Rows are points. A path goes straight from each point to the next, and from the last back to the first. The post is the endless flat space through its rows: a point in 2 columns, a line in 3, a plane in 4, and so on, so that a path can go around it. How many times does the path go around the post? Going back the other way cancels.

Post (1 x 2):
[[1.4 1.0]]
Path, 28 rows:
[[-1.2 -4.1]
 [ 3.2 -1.7]
 [ 7.7  1.0]
 [ 4.2  5.8]
 [-2.3  6.9]
 [-3.2 -0.4]
 [-1.1 -5.6]
 [ 3.5 -5.2]
 [ 0.8 -3.4]
 [-4.4 -3.6]
 [-1.7  4.3]
 [ 1.5  4.0]
 [ 0.9  6.4]
 [ 0.1  2.0]
 [-1.2 -1.6]
 [ 0.4 -1.2]
 [-3.0  0.9]
 [-0.1  7.0]
 [ 4.6  6.3]
 [ 6.6  3.7]
 [ 5.6  0.4]
 [ 4.3  7.5]
 [ 0.5  3.2]
 [ 1.0  3.9]
 [ 2.6  5.4]
 [ 4.8  2.4]
 [ 4.0 -4.8]
 [-0.1 -4.4]]
Times around: 0

Post, 5 rows:
[[-5.2  0.6 -5.5  5.5  3.5 -2.0]
 [-2.1  2.3  0.4 -3.4 -7.1 -4.4]
 [ 5.6 -6.1 -3.3 -7.3  5.1  7.0]
 [-0.3  0.0 -2.0  1.2 -1.6  2.9]
 [ 0.3  0.0  1.3  1.9  1.2 -1.4]]
Path:
[[-2.1 -3.3  0.7 -5.3 -1.5  0.6]
 [ 7.1 -6.7  2.5  3.2 -0.2  4.7]
 [-0.3  1.0 -3.2  3.5 -4.3 -7.2]
 [-0.5  2.1 -3.6  2.5 -1.5  2.6]
 [-4.3  6.8 -5.9  8.5 -2.6 -1.3]
 [ 6.0 -3.2 -4.5 -9.0 -0.8  1.9]
 [-4.7  4.2 -3.5  2.6  2.0  4.2]
 [-5.2  1.7 -3.1 -3.3 -2.3  0.6]
 [ 5.1 -8.2  1.7 -6.5  1.7  6.3]
 [ 2.8 -4.2 -2.2  6.5 -0.7  0.4]
 [-2.6  2.5 -6.6 -4.1 -9.1 -7.4]
 [ 6.7 -2.7  1.6 -3.1 -5.5  5.4]
 [ 0.6 -2.4 -6.9  0.0 -1.5  1.0]
 [ 5.6 -1.4 -3.5 -4.0  4.0  0.7]
 [ 0.8  0.2 -1.3 -3.6 -0.1  6.3]
 [-1.6  0.5  3.3 -3.6  1.5 -0.6]
 [-0.7  3.6  5.4 -4.6 -0.2 -0.7]
 [ 1.4  0.4  0.8 -0.3  3.3  2.8]
 [-8.9  3.2 -0.6 -3.9 -3.6 -2.1]
 [-2.4 -0.5  3.7  1.8 -0.1 -3.4]
 [ 0.6 -1.1 -1.5  0.6 -5.6  1.4]
 [-2.2 -3.4 -5.5 -1.4 -1.4  0.5]
 [ 1.2 -0.5 -3.6  3.4 -3.9  6.2]
 [ 0.0 -0.6 -3.9 -2.4  1.8 -5.0]
 [-2.9  1.3 -6.9  3.7  6.9  2.9]
 [ 3.1  2.8 -3.0  1.3  0.0  5.0]
 [ 3.9  1.0  0.8  4.7 -0.7  2.8]
 [-4.7  5.6  1.4  0.9 -2.3 -7.7]
 [-4.5  2.9 -4.7  1.3 -4.9  9.5]]
Times around: 3

Post, 8 rows:
[[-0.6  2.9 -5.9  6.2  1.2 -5.4  2.1 -1.6  1.6]
 [ 0.1 -3.9 -5.0  4.7 -0.1 -3.3  3.2 -4.8  8.5]
 [ 1.6  2.5 -1.8  2.6 -1.3 -1.6 -3.0  1.2  3.9]
 [-1.2 -4.4 -2.9 -4.9 -4.5  5.8 -1.2  6.0 -2.6]
 [ 0.0  4.0 -1.3  6.0 -1.8  0.7  0.3  3.0  8.0]
 [-4.0  3.0  1.5 -1.6 -1.3  6.4 -4.7  3.1 -3.6]
 [-3.3 -2.8  0.3  0.5  2.7  1.5  0.6  1.7  0.3]
 [ 0.7 -2.2 -0.2  0.8 -2.8 -3.1  3.0 -2.4  0.5]]
Path (30 x 9):
[[  0.4   4.1  -3.1   2.4  -4.5   1.4  -5.7   3.8   6.3]
 [ -1.7   6.5   4.9  -1.3  -7.1   5.0  -1.2   3.7   0.1]
 [  1.6   2.4   0.5   5.1   0.8   2.3  -1.5  -2.8  12.9]
 [  6.3  -2.5  -6.4  -2.3  -7.5   0.0  -1.3   0.7  -5.1]
 [  1.0   3.7   0.7   1.6  -8.2   4.0  -6.0  -0.1   0.4]
 [ -4.3   1.5  -1.9   3.5   0.0  -0.7  -4.9  -0.9   4.0]
 [ -2.6  -3.0  -3.9  -1.9  -1.0  -4.0  -0.4   0.9   1.5]
 [ -4.4   3.5   3.0   0.4   3.5   4.1  -1.5   3.1   3.0]
 [ -4.8   2.5   2.0   1.1   1.5  11.3  -0.8   9.0   0.5]
 [ -5.1  -3.7  -4.1   5.0   7.3   5.2  -2.7  -0.5   5.8]
 [ -1.4  -0.9  -4.6   4.9  -0.5  -2.7   0.5   0.7   1.4]
 [ -4.1  -8.0  -2.0   0.1   1.0  -3.2  -1.1  -1.9   4.8]
 [  0.0   4.5  -4.9  -1.4  -5.3   3.0  -1.8   5.5   4.1]
 [  2.7   1.1  -2.1   0.8   5.8  -4.7   5.3   2.1  -0.9]
 [  0.8   1.2   1.6   1.5  -1.0   6.5  -0.1  -0.3  -0.1]
 [ -1.9   2.3  -2.1  -3.6  -4.5   4.3   4.3   3.5  -7.7]
 [  0.2   2.6   1.4  -2.2   3.7  -2.4  -3.0   0.3   3.9]
 [ -2.9   1.0  -6.3   1.9   3.2  -3.5  -8.0   0.3   1.9]
 [ -8.9  -4.2 -10.2   5.9   2.2  -1.8   0.7  -1.4  -2.7]
 [  0.5  -6.8  -4.7  -3.8  -3.1   2.1  -3.4  -0.2  -7.0]
 [  3.1  -4.6  -1.6  -0.6  -0.1   2.4   3.2   0.7   4.3]
 [ -1.3   6.5   0.0   5.3   1.9   0.9   6.8  -1.2   4.6]
 [ -1.1  -0.5  -0.5   0.0  -2.8   2.3   0.4  -1.1  -5.7]
 [ -2.6  -5.5  -6.3   0.5   0.1   2.7  -1.2  -0.2   0.7]
 [ -2.3  -4.5  -1.5   1.9  -3.6  -1.0  -5.9  -1.9   7.2]
 [ -0.9  -1.5  -5.4  -1.0  -5.1  -0.2   0.0   2.5   9.4]
 [ -3.2   2.7  -8.3   0.5   3.7  -0.4   3.3  -2.8  -1.8]
 [ -2.6   6.5  -0.8   6.3   0.6  11.5  -2.5  -0.7   9.3]
 [  2.2  -1.5   0.3   6.9  -2.5  -2.2   2.2   1.0   0.2]
 [  4.7   0.8  -0.3   0.9 -13.3   1.5  -3.6  -2.5   8.0]]
Times around: 3

Post (13 x 14):
[[-7.4 -2.5  4.8  2.9  5.2  2.2 -6.0  2.9 -0.1  4.9  0.5  0.0 -4.3  1.0]
 [ 0.6  4.9  1.1  0.8 -4.9  0.0 -0.4 -3.1 -4.6 -2.7 -2.2  0.7  1.7  0.3]
 [ 3.5  2.1 -2.4 -2.3  0.6 -1.6 -0.4 -2.0 -5.7 -0.8  0.5  0.1 -0.4  1.1]
 [-0.3  5.9  3.2 -1.8  2.0 -9.5 -1.9 -3.1  0.4  2.4  2.1 -2.6 -2.1  0.8]
 [ 5.0  4.8 -1.0 -3.4 -7.2 -0.7 -1.4 -1.9 -3.0  2.7  0.0  3.9  1.8  4.0]
 [ 0.5  3.2  3.0 -1.0 -2.3 -6.5  0.9 -3.0  1.0 -0.5  9.5 -2.8 -0.3 -0.4]
 [ 4.4  6.9  3.8 -2.5 -2.5 -4.2  1.8 -3.0 -1.0 -1.5  0.6 -2.4 -6.0  1.3]
 [-5.6 -1.9  0.2  3.0  4.4  2.0 -3.4  1.3  4.4 -0.2 -3.8  0.8 -1.6 -1.8]
 [ 5.0  1.4  2.3 -0.3 -0.7  6.4 -0.1 -3.3 -0.8  4.1 -2.2  0.9  3.5  1.0]
 [-4.6 -7.6  4.1  3.7  4.1  4.1 -2.7  8.4  3.2  0.9 -4.5  0.0  1.4  3.0]
 [-4.5  0.2  4.3  6.4  2.7  2.3  0.5  3.7  2.7  1.3 -1.5  4.3 -0.6  1.7]
 [ 2.6  8.5  0.8 -4.4 -2.7  2.6  0.0 -2.1 -4.1 -0.4  0.0  3.0  3.0  1.7]
 [-6.4 -4.0 -1.4  2.2  4.3  2.2 -3.6  0.8  3.6  2.1 -2.7 -2.7  0.0  6.4]]
Path (27 x 14):
[[ -4.8   3.2   3.0   3.1  -1.8   2.0  -2.8  -6.0   0.9  -1.6  -5.5   6.1
   -1.0  -6.2]
 [  0.6   0.6  -2.4  -1.4  -2.8  -1.3  -4.0  -4.7   2.3   2.0   0.6  -2.4
    0.4   7.3]
 [  0.8  -2.6   0.8  -2.2   3.4   0.3  -7.4   2.5 -12.9   3.3  -4.6   4.6
   -1.3   0.1]
 [ -0.2   1.9   1.1  -4.7   4.4   4.5  -3.0   1.3  -5.1   5.9  -1.3   6.1
   -0.5  -0.2]
 [ -4.1   4.8   3.2   4.6  -0.4   5.3   4.1  -3.4  -2.0   2.7   1.3   4.2
   -5.8  -0.2]
 [ -4.3  -4.7   3.2  -1.8   4.5   3.7  -3.0   1.7  -0.2   2.9   2.4  -2.0
   12.4   3.9]
 [  1.7   4.6   4.0  -0.5  -0.6   5.1  -4.5  -3.6  -4.5   0.3  -3.7   2.1
   -2.0  -0.6]
 [ -5.2   0.9   1.8   8.0   2.3  -1.2  -3.1   0.5   1.2   1.2   7.5   0.3
    1.2  -2.3]
 [  2.8   0.8   2.1   1.5   2.8   2.6  -0.8   4.2   0.9   2.8  -4.5   0.0
   -2.7  -3.3]
 [ -2.3   6.2   1.3   0.1   0.5   0.7   1.4   0.5   0.9  -2.3  -4.2   2.3
   -3.6   1.2]
 [  2.2   1.2   6.6  -1.1   3.6   3.9   1.6   0.8  -3.1   0.9 -11.4   3.6
   -5.6   1.0]
 [ -7.9 -11.4   2.0   2.2   6.2  -6.5  -5.9   8.5   1.2   0.6   5.2  -6.0
    0.4  10.0]
 [ -8.9  -5.7   2.0   4.3  -0.2   4.0  -8.6   3.1   5.3   3.0  -1.1  -1.4
    3.7   2.2]
 [-10.7  -2.0  -4.9   2.0   5.9  -4.3  -9.7  -2.2  -1.9   1.1   1.3  -7.4
   -4.5  -0.8]
 [ -6.5   0.6   3.1   7.7   6.4   2.3  -1.2   0.5   4.5  -2.1   5.9  -5.2
    3.3   2.3]
 [ -1.3  -0.2  -2.8  -0.1   4.9  -1.7  -0.9  -8.0   0.4  -3.0   1.4  -6.6
    4.9   0.0]
 [-10.4   3.7  -3.8  -4.8   7.9  -4.6  -7.0  -2.6  -0.7   4.8   5.3   3.7
    2.6  -0.7]
 [ -3.0  -7.0   2.7   2.0   4.1  -3.9   0.8   0.2   1.8   5.1   5.7  -6.1
    1.6   1.9]
 [ -0.6   1.3  -5.1  -0.5  -5.6   0.6   2.3  -2.0   4.6  -3.3   0.9  -3.0
   -0.1   9.3]
 [ -4.2   8.3   0.8   2.6  -1.5  -1.5  -0.8  -1.1  -0.3  -5.6  -5.7  -3.4
   -0.8   3.6]
 [ -6.9   3.0   0.7   3.8  -1.6   6.8  -4.1  -6.1   3.6  10.0   4.3   1.0
    1.4  -1.8]
 [ -9.9   2.7   2.0   3.2   0.8  -0.7  -2.4  -0.8  -1.6  -1.5  -4.4   1.1
    0.8  -0.2]
 [ -6.6  -7.0   2.0   1.5  -1.9   3.2  -8.1  -0.6  -2.9   0.7  -6.6  -0.4
    0.2   5.0]
 [  1.1   3.5   6.7   2.7   0.5  -1.4   2.6  -0.4   2.4  -4.8   2.7  -0.2
   -1.6  -5.8]
 [ -4.2   9.3   0.0  -0.3   1.5  -3.5  -2.0  -8.6   1.2  -0.2   6.7  -3.2
   -3.2  -1.4]
 [ -9.2  -0.7  -0.8   1.6   7.8  -0.3  -2.0   3.9  -4.7   1.7   5.5  -1.9
   -0.1   0.2]
 [ -1.4   0.0   1.1  -4.1  -4.8  -3.1   0.1   0.9   0.4   0.5  -0.3   1.4
   -3.8  -0.1]]
Times around: 2
